Rows are points. The window is the flat piece filled in between its corners: a triangle in 3 columns, a solid with four corners in 4, and so on. A path goes straight from each point to the next, and from the last back to the first. After which points does the path pass through the window?

Window (3 x 3):
[[  7 -21  20]
 [-13  80  19]
 [-27  -4  20]]
Path:
(1): [-3 56 54]
(2): [-21  51  45]
(3): [ -9  43 -15]
(4): [-6 40 -8]
(5): [-5 33 47]
(6): [-33   0  61]
(7): [-16  -3 -14]
(8): [-12  58   3]
(9): [-12  57  60]
(10): [-23  26  54]
(11): [-19  19  -8]
(12): [ -3  52 -17]
Through the window after points: 2, 4, 6, 8, 10

Window:
[[-58  64  -4]
 [ -7 -14 -19]
 [ 37 -25   4]]
Path:
(1): [ 23 -37  48]
(2): [-31  22  12]
(3): [-10  50 -31]
(4): [ 44  -7 -48]
(5): [ 12 -50  39]
(6): [-38  35  16]
(7): [-12  69 -11]
(8): [40 -4  0]
Through the window after points: 2

Window (4 x 4):
[[-18 -64  40  33]
 [-38 -33  -6  37]
 [ -7  17  30  26]
 [ 53  20 -80  12]]
Path:
(1): [15 11 10 -6]
(2): [32 16 -1 37]
(3): [ 27  19 -33  48]
(4): [ -9  -1 -42 -10]
(5): [  7  -8 -18 -12]
(6): [ 26  16 -19  57]
(7): [ 38   1 -20  43]
(8): [  4  -1 -34  -2]
(9): [-34 -21   5   2]
(10): [-20 -31 -14  95]
(11): [  0 -46  25  86]
(12): [-15 -53  25   6]
Through the window after points: 5, 7, 9, 11

Window, 6 rows:
[[ 49  -8 -11  27 -68  38]
 [-20 -51  46 -59  24 -28]
 [-54  22 -43 -41  29 -38]
 [ 50  -1 -89  18 -22  -4]
 [ 34   5  64 -50  18 -17]
 [ 55 -13  65  60  -7  22]]
Path:
(1): [ 32   0  22 -36  35  49]
(2): [ 36  -1  21 -15  -7 -29]
(3): [-24 -19  14 -23  -7 -68]
(4): [  7 -15  11 -35  24  34]
(5): [  3 -19 -33 -49  27  27]
(6): [  9  10 -20 -19 -26 -92]
(7): [ 32  -3  20 -18 -11 -31]
(8): [ 31  -1  10 -33  17   4]
(9): [ -8 -13 -26 -27  24  11]
(10): [-20  -3 -23 -12 -22 -53]
(11): [ 38  -3  59  31 -31 -30]
(12): [ 51 -15  40  31  16  51]
Through the window after points: 1, 3, 7, 11

Window:
[[ -8  42 -44  -6 -14   5 -59  35]
 [ 24 -45  -3  12 -23 -40 -38 -45]
 [-52  -6 -38  95  16  42   1  57]
 [ 31 -33  47  17  20   0  22 -32]
 [-44 -29  -5 -32  10  68 -59   5]
 [-12 -14  -7 -56   5  13  37  18]
 [  2 -16  49  26 -23 -41  40  18]
 [-45   6 -15  18 -17  73  17  15]]
Path:
(1): [-40 -14  26  14  26 -10   1 -38]
(2): [-25   4  23   2  34 -30   6 -58]
(3): [ 46 -60  -3  22 -39   4 -25   9]
(4): [ 16 -40 -29  13  -6  37 -12  29]
(5): [-36  10  -9   6  -8  10 -25 -23]
(6): [-37  -2   9  16   5 -19   3 -28]
(7): [ 46 -53 -10   6 -33  33 -30   0]
(8): [ 52 -35  27   4  -6  33  11  12]
Through the window after points: 2, 6, 8

Window:
[[ 25  26 -51  29 -23 -12  32  22]
 [ 61   4  39  -8 -30 -16  11  22]
 [-16 -29 -16 -95  -6  16  -8 -11]
 [-61 -13  56 -15  -5  18   8  23]
 [-13   9 -29 -11   8  22 -21  28]
 [-37 -12 -17  28  29  -9  23  36]
 [ 10  34  30 -18  33  33  15  -3]
 [ 16   9 -23  25   1  19 -15 -14]]
Path:
(1): [  7  24  14  -1   2 -11   4   1]
(2): [  2  22  12 -18  26 -24 -14  -4]
(3): [ -4  -3 -18  11 -21  61  30  20]
(4): [ 18 -18 -30 -12  41  58  20  25]
(5): [  6  22 -20  10 -29 -17   2  -2]
(6): [-41  10  51 -22  -5 -37  11 -10]
(7): [-19 -15  20  -8  11  39  -4  25]
(8): [  1 -18 -13 -10   5  41   1  21]
(9): [-31  38  23  -3   6 -11 -10   5]
(10): [-37  41  -1 -31  17 -17 -16  -1]
(11): [  1 -26  -7  26  -4  23  26  33]
(12): [ 52 -11   6  -6 -19  36  48  24]
Through the window after points: 2, 4, 8, 10

Window (9 x 9):
[[ 71  24  14 -45  15 -52  31  -3  32]
 [  1 -28  -4  57  20  12 -39 -29  -2]
 [-17 -40 -67 -10  21 -39  31 -23 -76]
 [ -5  12 -19  13 -65 -38  -4  13  21]
 [  1 -16 -76  29 -22  -2 -35 -47 -71]
 [-23 -31  15 -50  29 -58 -43 -43  11]
 [ 49  15  52  16 -11  18  50 -53  20]
 [-24 -24  63  35   8  55 -36  -8 -49]
 [ 47 -26 -94  -8 -63   1  19  16  19]]
Path:
(1): [ 34 -45  27  19 -17 -42   1 -26 -21]
(2): [ 25 -42  12  25   2 -32  -1 -38 -40]
(3): [-55  33 -18 -15  38  -5  -3 -24 -15]
(4): [-33  55 -15 -33  38   2 -32 -25   3]
(5): [ 10 -61  13 -16  -3 -47 -10 -38  -5]
(6): [ 65 -61  20  26 -39 -12   5 -17 -38]
(7): [ -6  27 -51 -18   8  -5  35 -25  20]
(8): [-28  56  -6 -15   8 -10   6 -25  11]
Through the window after points: 4, 6

Window (11 x 11):
[[  0  45  20  49  19  43  25  25  67  -6 -46]
 [-55  49  27  26   6  -8  13  -5  46  21 -25]
 [-11  43 -13  56 -33  19  26   5 -14  34 -14]
 [ -9  15   5  48 -48  30 -61   8 -14  -4 -61]
 [  8 -95  47 -19  27  21  28 -38 -88   0  -5]
 [  5 -14 -13   5 -18  30  16 -37  29  28  15]
 [ 10  -4  21 -58   0  22  36 -10 -34   6  18]
 [ 23 -30 -20 -31   9   8  35 -65 -45   0 -38]
 [-37  10 -52  -2  14  14  32  23  23  21   2]
 [-35 -12  27   0  48  47  27 -83 -44 -82   8]
 [ 12   2   4  52 -57 -11   9  14  33 -36 -41]]
Path:
(1): [-17  10  -9  16  36  -5 -37  -8   5 -15  34]
(2): [ 12  47  -1  28  31 -12 -19  21  22  21   9]
(3): [-52 -43  14  -7  -9  53  62 -45 -41 -38 -51]
(4): [-45  -1  33 -11 -15  49  72 -26  60  -3 -64]
(5): [ 26  -8 -31  39  13 -23 -33 -21 -66 -11  16]
(6): [  7 -25  20  48  57 -19 -14   3  -4 -21  -7]
(7): [ -7 -23  17 -11 -36  35  39 -36 -32 -19 -20]
(8): [-28 -10  -5  -6   0  52  75 -40 -16 -17 -32]
Through the window after points: 6, 8
